Every row gives one point. A path goes straight from each point to the next, and from the last back to the first. The post is the endless flat space through its rows: a point in 2 columns, a line in 3, a plane in 4, and so on, so that a path can go around it. Count how often the path circles the post. Going back the other way cancels.

Post (1 x 2):
0: 0.001 0.007
Path, 32 rows:
0: -0.034  0.056
1:  0.012  0.041
2:  0.050  0.038
3:  0.015  0.065
4:  0.033  0.026
5:  0.014 -0.043
6: -0.017 -0.043
7: -0.026 -0.004
8: -0.015  0.044
9:  0.027  0.041
10:  0.030 -0.008
11: -0.005 -0.038
12: -0.037 -0.038
13: -0.036  0.018
14: -0.019  0.073
15: -0.046  0.023
16:  0.004  0.063
17:  0.045  0.050
18:  0.027 -0.036
19: -0.021 -0.042
20: -0.027  0.004
21: -0.019  0.062
22:  0.038  0.081
23:  0.033  0.011
24:  0.016 -0.039
25: -0.044 -0.040
26: -0.022  0.005
27:  0.002  0.044
28:  0.043  0.040
29:  0.034 -0.016
30: -0.016 -0.045
31: -0.050 -0.006
Times around: 5

Post, 8 rows:
0:  0.026 -0.012  0.023 -0.064 -0.064  0.024  0.013  0.020 -0.036
1:  0.002 -0.037 -0.001  0.011  0.082 -0.045 -0.016 -0.008 -0.041
2: -0.021 -0.025  0.051  0.028  0.084  0.005  0.005 -0.025  0.045
3:  0.000 -0.009  0.002  0.044  0.035 -0.033 -0.003  0.016 -0.030
4: -0.011  0.006 -0.015 -0.027  0.023  0.011 -0.007  0.036 -0.031
5:  0.026 -0.012 -0.017  0.029  0.050 -0.026  0.021  0.018 -0.005
6:  0.030  0.004 -0.037 -0.024 -0.067  0.002 -0.040  0.015 -0.017
7: -0.004  0.003 -0.036 -0.066 -0.064 -0.004  0.024  0.014 -0.042
Path:
0: -0.016  0.005  0.010  0.005  0.012 -0.022 -0.079  0.013 -0.094
1: -0.013  0.015 -0.043 -0.026 -0.011 -0.005 -0.014  0.063 -0.112
2:  0.016  0.020  0.020  0.019 -0.026  0.020  0.085  0.050 -0.016
3:  0.003  0.033 -0.035 -0.006  0.060 -0.008  0.078  0.029  0.025
4:  0.007  0.001  0.017 -0.053 -0.026 -0.001 -0.035  0.047 -0.051
5: -0.002 -0.024 -0.021 -0.038  0.017 -0.014 -0.009  0.060 -0.061
6: -0.005 -0.007 -0.016 -0.020  0.049  0.006 -0.011  0.060 -0.062
7:  0.014  0.004 -0.029 -0.040  0.047 -0.015 -0.037  0.088 -0.086
8:  0.031  0.010 -0.009 -0.062 -0.044 -0.002  0.037  0.028 -0.035
9:  0.031  0.015 -0.048 -0.027 -0.040 -0.020  0.013 -0.006 -0.030
10:  0.012 -0.004  0.023 -0.028 -0.027  0.049  0.007  0.012  0.007
11: -0.038 -0.001 -0.101 -0.059  0.013  0.006 -0.017  0.023 -0.009
12: -0.026 -0.013  0.004  0.025  0.043  0.040  0.076  0.040  0.015
13:  0.008  0.011  0.001 -0.064 -0.070  0.064 -0.016 -0.004  0.027
14: -0.003 -0.018 -0.067 -0.057 -0.007  0.038 -0.030 -0.006  0.013
15: -0.010 -0.008  0.011  0.001  0.023  0.033  0.022  0.064 -0.012
16:  0.007  0.045 -0.043 -0.005 -0.012 -0.016  0.037  0.093  0.003
17:  0.086  0.017  0.020 -0.056 -0.014  0.032  0.071  0.068 -0.007
18:  0.022  0.000  0.007  0.102  0.042 -0.056  0.003 -0.006  0.054
19:  0.076  0.015 -0.011  0.032 -0.034 -0.014 -0.014  0.010 -0.004
20:  0.011 -0.031 -0.025 -0.009 -0.031 -0.021  0.004 -0.057 -0.005
21: -0.020 -0.025 -0.032  0.028  0.018  0.023 -0.057 -0.034  0.036
22:  0.071 -0.029 -0.017  0.055 -0.029 -0.051  0.035  0.012 -0.002
23: -0.043  0.030  0.003 -0.021  0.049  0.013 -0.041  0.042  0.006
24: -0.026 -0.002  0.059  0.001  0.038 -0.019 -0.079 -0.057  0.001
25:  0.032  0.001 -0.039 -0.073 -0.023 -0.010 -0.008  0.008 -0.049
26:  0.016  0.008 -0.040 -0.017  0.003  0.018 -0.028  0.012 -0.040
27:  0.016 -0.054  0.013  0.029  0.089  0.012  0.068 -0.001  0.017
28:  0.027 -0.004  0.013  0.025 -0.050  0.007  0.024  0.003 -0.004
Times around: 2

Post, 17 rows:
0:  0.008 -0.002 -0.005  0.072 -0.011 -0.032  0.029  0.039  0.024 -0.005  0.051  0.024  0.071  0.036 -0.015  0.032  0.032  0.046
1:  0.007  0.022 -0.028 -0.051 -0.012 -0.006 -0.005  0.018  0.066 -0.026 -0.019  0.011  0.009 -0.074 -0.025  0.047  0.007 -0.049
2: -0.007  0.041  0.048 -0.031  0.018  0.039  0.021 -0.030 -0.005 -0.008 -0.026 -0.037  0.006 -0.022 -0.037  0.021 -0.053 -0.049
3: -0.072 -0.012 -0.015 -0.049  0.015  0.014 -0.027  0.019 -0.001  0.027  0.013  0.004 -0.010 -0.069 -0.005 -0.043  0.003 -0.003
4:  0.020 -0.024  0.076  0.000 -0.077  0.015 -0.029 -0.016 -0.039  0.027 -0.001 -0.012 -0.056  0.001 -0.023 -0.030 -0.048 -0.021
5:  0.046  0.016  0.035  0.032 -0.024  0.025 -0.030  0.016 -0.009 -0.086  0.024  0.003  0.057  0.026  0.003  0.027 -0.069  0.000
6: -0.025  0.012  0.030  0.000 -0.051  0.003 -0.058  0.030  0.016  0.019 -0.003  0.020  0.005 -0.031  0.066  0.048  0.003 -0.028
7: -0.040 -0.015 -0.026 -0.061 -0.014  0.046 -0.034 -0.018  0.015  0.045  0.025 -0.053  0.040  0.034  0.023  0.001  0.000 -0.026
8: -0.001 -0.014  0.028 -0.024  0.027  0.001 -0.004 -0.008  0.026 -0.009  0.004 -0.011  0.032  0.066 -0.013 -0.006  0.013 -0.022
9:  0.046  0.014 -0.008  0.035  0.046 -0.010 -0.008 -0.001 -0.004  0.026 -0.011 -0.016  0.034  0.049 -0.051  0.005  0.053  0.022
10: -0.040 -0.038  0.011  0.019 -0.043  0.032 -0.018  0.019  0.007 -0.023 -0.021 -0.008  0.026  0.015 -0.019 -0.020  0.047 -0.006
11:  0.046  0.032  0.046  0.043 -0.017 -0.028 -0.014 -0.044  0.044 -0.036  0.027 -0.021  0.037  0.017 -0.009  0.023  0.005  0.022
12: -0.069  0.034 -0.025 -0.054 -0.030  0.079 -0.034  0.017 -0.019 -0.010  0.027  0.013 -0.005  0.045  0.021  0.010 -0.027  0.049
13:  0.023  0.040  0.012  0.001 -0.040 -0.024  0.020  0.017 -0.010 -0.001 -0.014  0.012  0.038 -0.029  0.034 -0.015  0.018 -0.007
14: -0.044 -0.034 -0.018  0.074 -0.047  0.022  0.023  0.000  0.053  0.015 -0.041  0.026 -0.014 -0.005  0.027  0.017 -0.023 -0.052
15: -0.069  0.009 -0.043  0.010  0.008 -0.019  0.045  0.009 -0.029  0.012 -0.009 -0.037 -0.007  0.041  0.036  0.029 -0.055  0.013
16: -0.017 -0.023  0.028 -0.013  0.019  0.042  0.007  0.031 -0.004  0.041  0.041 -0.047 -0.066 -0.024 -0.012 -0.016  0.005 -0.035
Path (29 x 18):
0: -0.070  0.062  0.048 -0.049  0.022 -0.022 -0.033 -0.008  0.007  0.004  0.028 -0.013 -0.055  0.018  0.005  0.022 -0.023 -0.016
1: -0.040 -0.019 -0.016  0.000  0.024 -0.029  0.031 -0.002 -0.004  0.008 -0.025 -0.037 -0.059 -0.006  0.041  0.004  0.036 -0.035
2: -0.015  0.047 -0.036 -0.091  0.076  0.047 -0.010  0.006  0.051 -0.036  0.050 -0.041  0.083 -0.049 -0.035  0.010  0.074  0.031
3: -0.004 -0.040  0.017  0.034 -0.049 -0.006  0.037  0.025  0.000  0.015  0.019  0.004  0.075  0.004  0.018 -0.035  0.006  0.025
4: -0.004  0.039  0.033 -0.054 -0.043  0.014 -0.015  0.017  0.026 -0.035 -0.023 -0.040 -0.032 -0.018 -0.049  0.010 -0.014 -0.029
5: -0.025  0.088  0.026 -0.089  0.016  0.050 -0.039  0.048 -0.008 -0.048  0.000 -0.010 -0.032 -0.043 -0.031  0.051 -0.019 -0.033
6: -0.017  0.025  0.001 -0.036  0.100  0.035 -0.041  0.010  0.041 -0.068  0.044 -0.012  0.064 -0.010 -0.018 -0.031  0.036 -0.031
7:  0.028  0.006  0.050  0.009 -0.041 -0.023 -0.035  0.042 -0.047 -0.003 -0.035  0.032 -0.049 -0.022 -0.030 -0.021 -0.082 -0.046
8: -0.004 -0.033  0.024 -0.002  0.026 -0.009 -0.054  0.050 -0.040 -0.024  0.063 -0.051 -0.001  0.057  0.045  0.011 -0.084  0.023
9: -0.028  0.002  0.054 -0.025 -0.014  0.007 -0.044 -0.013 -0.015 -0.022 -0.011 -0.053  0.089  0.017  0.039  0.042  0.031  0.053
10: -0.050 -0.004 -0.038 -0.073 -0.039 -0.007 -0.008  0.021  0.012  0.058 -0.031  0.055 -0.028 -0.018 -0.008  0.082  0.041 -0.028
11:  0.032 -0.010  0.006  0.094  0.017  0.047 -0.017 -0.013  0.036  0.024  0.042  0.022  0.008  0.044 -0.021 -0.023  0.050 -0.009
12: -0.097 -0.009 -0.001  0.002  0.053  0.078 -0.008  0.058  0.007 -0.010 -0.022  0.025  0.024 -0.003  0.003 -0.019 -0.012 -0.041
13: -0.017  0.000 -0.029 -0.005 -0.006  0.011 -0.021  0.023  0.020  0.015  0.013  0.000  0.003  0.018  0.016 -0.035  0.047  0.045
14:  0.017  0.011  0.029  0.040  0.006  0.024 -0.009 -0.023  0.020  0.018  0.006  0.004  0.026 -0.047 -0.029 -0.015  0.008  0.011
15:  0.006  0.004 -0.033 -0.019  0.034 -0.027  0.101  0.029 -0.056 -0.029 -0.027 -0.010 -0.020 -0.016 -0.049 -0.066  0.067  0.038
16:  0.030 -0.021  0.096 -0.009  0.052 -0.010 -0.085  0.028 -0.054 -0.024 -0.051  0.028 -0.045  0.116 -0.042  0.014  0.047 -0.059
17: -0.005 -0.012  0.064  0.042  0.039  0.078 -0.068  0.012  0.017 -0.054  0.016  0.062  0.019 -0.003 -0.026 -0.058 -0.004 -0.021
18: -0.010  0.042  0.054 -0.026  0.043  0.024 -0.061 -0.026 -0.011 -0.001  0.073 -0.047  0.061 -0.044  0.011  0.053 -0.031 -0.010
19: -0.001 -0.051 -0.017 -0.055  0.048 -0.028 -0.013 -0.031  0.045 -0.039 -0.026  0.030  0.001  0.028 -0.031  0.013 -0.037  0.004
20: -0.049 -0.092 -0.029  0.027  0.025  0.081 -0.016  0.013  0.095  0.011  0.038 -0.027 -0.018  0.044  0.014 -0.008 -0.015 -0.021
21: -0.052  0.018  0.039 -0.029 -0.020 -0.031 -0.047  0.024 -0.043  0.044 -0.002 -0.020 -0.015  0.002  0.005  0.035 -0.017  0.018
22: -0.060 -0.057  0.017  0.031  0.012 -0.005  0.005  0.086  0.022  0.011  0.089  0.028 -0.011  0.038 -0.002 -0.002 -0.007  0.035
23:  0.062  0.014  0.011  0.058 -0.065  0.036  0.095  0.042  0.031  0.027  0.018 -0.023 -0.023 -0.052 -0.040  0.062  0.005 -0.007
24:  0.076  0.051 -0.017  0.014  0.053  0.062  0.001 -0.023 -0.031 -0.043  0.008 -0.104  0.055 -0.022  0.080  0.010 -0.022 -0.028
25:  0.011 -0.018  0.021 -0.005 -0.003  0.030 -0.009 -0.024  0.050  0.003  0.074  0.032 -0.018  0.009  0.006  0.008  0.019 -0.030
26:  0.010 -0.028 -0.057 -0.017  0.000  0.032  0.002 -0.004  0.008  0.017 -0.025 -0.033 -0.007  0.084 -0.029  0.027  0.021  0.014
27:  0.010  0.003 -0.049 -0.019  0.036  0.061  0.072  0.017  0.024  0.005  0.049 -0.065  0.014  0.030 -0.026 -0.012 -0.091 -0.008
28:  0.022  0.027 -0.062  0.017  0.016  0.064 -0.024  0.065  0.019  0.062  0.021 -0.016  0.005 -0.012  0.012 -0.017  0.035 -0.010
Times around: 0
